Each row is a point. The last column is the point's height on a tilted bowl or saddle (a function of degree 2), plus a little noise. Along how many of its main directions does it bend up, bend down or stay straight?
In the rows, zero is written as 128.

Points:
[[135 126 115]
 [140 125 115]
 [125 123 114]
 [153  84  98]
 [121 138 111]
 [118  83  96]
 [189 128  89]
 [113  91  99]
 [130 143 112]
 [160 171  90]]
Directions: 0 up, 2 down, 0 straight

Points, 18 rows:
[[140 153 151 103]
 [121 130  97 146]
 [109 164 121 133]
 [160 127 128 107]
 [112 132 115 137]
 [112 104 118 120]
 [160 169 173  79]
 [142 149 103 142]
 [157 175 137 110]
 [130  86 107  91]
 [109 113 104 135]
 [116 127 136 118]
 [ 90  76  94 114]
 [109  95  82 125]
 [139 112 119 110]
 [161  85 124  66]
 [125 139 128 124]
 [157 177  84 171]]
Directions: 1 up, 1 down, 1 straight

Points (17 x 4):
[[ 81  98 127 105]
 [120 164  81  88]
 [ 94 110 112  97]
 [127 113 108 106]
 [137 128  81  82]
 [ 99 170 121 105]
 [ 91 106 118  99]
 [111 137 137 112]
 [144 156 141 116]
 [109  79 140 132]
 [118 160 139 107]
 [141 117 121 124]
 [105 131 161 118]
 [114  76 183 171]
 [109 135 172 113]
 [147 148 109 108]
 [ 98 117 108  95]]
Directions: 1 up, 1 down, 1 straight

Points:
[[105 107 140 117]
 [124 162 115 131]
 [115 176 121 128]
 [160 118  99 102]
 [ 90 148 101 130]
 [103 119 108 127]
 [118  90 103 106]
 [102 125 130 129]
 [126 122 133 125]
 [146 116 117 115]
 [114 113 110 125]
 [122 132 150 124]
 [145 122 205  64]
 [140  78 138  84]
 [111 112 186  88]
 [ 85 101 171  87]]
Directions: 0 up, 3 down, 0 straight

Points:
[[173  93 100  63 101]
 [ 88  98 149 102 195]
 [111  99 124 145 141]
 [163 100 124 142 107]
 [137 135 101 146 124]
 [130 118 134 115 143]
 [ 86  99 115 102 162]
 [119 140  93  96 128]
 [180 108  98 132  89]
 [106 131 153 175 149]
 [173 110  82 165  82]
 [143 123 137 112 138]
 [125 149 136  85 118]
 [124 129 109 122 132]
 [ 90 100  96 127 158]
 [123 135  92 144 140]
 [117 141 111  96 123]
 [127 163  95 160 142]
 [142 124 145 178 114]
 [112 158  69 105 163]
 [140 143 135 146 126]
 [101 153 148 134 155]]
Directions: 1 up, 1 down, 2 straight

Points, 22 rows:
[[ 82 134 145 131 117]
 [118 144 156 163 101]
 [123 101 120 147 111]
 [116 139 116 107 137]
 [173  91 137 115 105]
 [106  93 124 158  95]
 [121 156 146 124 136]
 [127 155 101  90 128]
 [199  96 143 121  84]
 [128 136  96 158 104]
 [109 107  31 109  42]
 [141 165 106 107 131]
 [140 102 122  64 114]
 [166 122 123 146 112]
 [131 115 103 138 119]
 [133 133 115 165 105]
 [120 128 119 160 108]
 [142 124 189 141 104]
 [152 157 112 122 131]
 [103 102 143 126 121]
 [117 168 102 109 122]
 [149 119 134 137 125]]
Directions: 0 up, 4 down, 0 straight

Points, 25 rows:
[[118 105 197 168 170]
 [190 135  75  91 161]
 [140 173 137 163 135]
 [118  64 227 161 234]
 [120 115 171 102 152]
 [118 146 162 120 136]
 [156 142 114 125 127]
 [114 148 128 122 123]
 [115 153 127  77 150]
 [ 74 115 111 149 139]
 [119 111 114 119 124]
 [147 154 126 137 126]
 [155 133 112 132 125]
 [141 116 100 132 122]
 [115 149 131 120 125]
 [104 133 127 108 129]
 [150 116 135 102 136]
 [133  96 143 134 133]
 [ 97 163 154  97 150]
 [120 126 129 119 123]
 [128  99 104 137 126]
 [ 93 141 116 120 128]
 [119 123 120 117 123]
 [135 106 146 135 131]
 [136  71 155 140 155]]
Directions: 4 up, 0 down, 0 straight
